Each row is a point. Before rounding, the points of a table are all equally far from one centre. They may lie mostly on one side of it. Write the centre, to within rounding.

Points (7 x 2):
[[-15  44]
 [-44 -31]
 [-30  50]
 [-54 -29]
 [-59  46]
 [  2  -1]
 [-79   1]]
Centre: [-38  10]

Points:
[[ 13  63   2   1  46   4 -89  17]
 [ -6   3  12   2  24  58 -13  86]
 [ 41  49 -18   0 -18  28  -2  69]
 [ 10  17  33 -14  43  71 -31  63]
 [  1  18 -37  31 -15  23  16  17]
 [-11  34   5  60   7  57 -48  -9]
 [-14  49 -13  -3 -42  45 -39  79]
 [  1  50  40  10  37  75 -39  66]
 [ 30  46 -17 -14   9  42   2  70]
 [-20   8  49   9  41  16 -48  95]
 [ 21  59  45 -21  36  59 -29  70]
 [  1  68  30 -33  -6  57 -81  46]
 [-36  74   0  11 -10  61 -60  55]
 [-69  66 -11  25   5  29  -2  21]]
Centre: [ -8  33  30   2  -1   8 -28  26]

Points:
[[ 26  45  75  42  61  32 -18 -19 -47 -31 -28  39]
 [  8  48  27  31  23  53 -29 -15 -95 -30   3  41]
 [ 13  45  21  60  10  40 -71  28 -37 -23 -36   1]
 [-20  65  45  13   0  25 -37  24 -47 -44 -33  45]
 [  4  32  49  47  54  33 -10 -34 -71 -52 -25   9]
 [ 39  24  22  22  13  40 -52  -5 -45 -18 -68  80]
 [  5  25  37  54  51  16 -64  23 -43  16 -71  37]
 [-11  52  34  64  31   1 -25  13 -20  26 -13  35]
 [ -1  64  54  36   8  23 -41   9 -62  -7 -76  39]
 [-14  49  24  77  10  37 -24 -11 -12 -29 -55  34]
 [ -1  56  60  22  39  43 -38  25 -35 -33 -16  64]
 [ 10  66  42  43  21  26   2  30 -67  -9 -48  26]
 [ 25  79  52  30  15  63 -43 -30 -40 -24 -11  18]
 [ 28  24  78  35  51  30 -51  -6 -33 -30 -35  57]
 [ -4  12  66  69  27  49 -59  -2 -12   0 -36  53]
 [ 29  30  30 -22  38  36   6  16 -30 -40   7  53]]
Centre: [ -2  14  25   7  24  41 -26 -11 -34   2 -33  16]

Points:
[[ 11  37 -10  16  54 -14  31   5  16  25  46 -13  29  -6 -17   0 -61 -19
   38 -20]
 [-15  18  34  -4  28  28  92  11  36  11  36  15  47  16 -59 -19  -5 -43
   51   7]
 [-40  56   3  -6 -17 -15  60  -7  45 -22  54  25   7   8 -26 -45 -44 -20
   25  10]
 [  6  57 -17 -14   2  15  39  18  38   0  48   0  30 -47 -20 -26 -73 -29
   34  15]
 [-19 -11 -13  18   0  29  29  42  18 -20  85  48  -2  17 -19 -54  -5 -24
   20  -8]
 [ -5  14 -38 -24  -7   5  70   9  29  12  56  25  37   6 -20 -10 -63 -48
  -32 -10]
 [-35  39 -40 -14   5  43  67  20  34 -15  46   4  48  -3   4   8  10 -22
   24 -20]
 [ -9  27  21  -8  22  11  10  64  13  39  71  21  30  26 -52 -49 -58 -20
   31 -15]
 [ 16  23  -6   1  30  -2  95  16  18 -15  -6  -7  30  -2 -24 -38 -50 -24
   15  -5]
 [-16  58  24  28  22  -3  23  -3  54  -8  64  15  28  32 -31  -1 -20 -52
   24 -11]
 [ 13 -11  -4 -10   1  15  86  44  30 -16  70  -1  39 -23 -31 -40 -19 -12
   45  -1]
 [ 47  28  16  15  24   2  84   3  41  10  30  16   9 -30  10 -22 -43 -20
    9 -18]
 [-28  10 -44  20 -14  46  22  -5  22   4  60  24  38   0 -18 -43 -47 -42
   38   9]
 [-17  42  25   0   1  -4  54 -11  45  -2  37  30  38 -35  -3  18 -25   9
  -27  22]
 [-13  55 -29   8  10  18  39  27  46  -7  48   7  49 -33 -33   2 -48  -6
  -11  33]
 [ -6  26 -36   9  -2  70  67  27  23  15  67  21  23 -19 -18 -24 -29 -51
   38   8]
 [ 11  54 -22  22 -21  43  56 -14  31 -24  46  30  17 -29 -25  -3 -38 -25
   10   8]
 [-28  20  37  26  -5  18  29  72  22  28  65   6   0  17 -38 -20 -21 -76
    6  -7]
 [-24  11 -19 -14  26  -9  78  21  52  -4  46  31  53  17 -44 -10 -11 -43
   11 -30]
 [ -6  13  -9 -47  -8  42  49  23  27  21  28   5  14 -34 -53 -12 -79  -6
  -39 -11]
 [ 31  23  14  18  22  17  78   1  26   0  90  19  23   8  11 -33  -1 -19
  -30  -9]
 [-23  34  -7  -4  27  44  64  -3  26 -20  41  57  35  32 -39 -26 -28  -5
    3 -24]
 [ 40   9   1  -2  29  45  35  66  45  46  49  34  10   0 -64 -17 -30  -5
   32 -25]
 [-20  44  -4  -2  17  22  42  -1  34  21  52  41  12 -40 -43  -8 -69  -3
   34  -7]]
Centre: [  1  17   6 -13  -2  19  27  13  25  25  30  -1  12   3 -26 -27  -3 -17
   3   0]
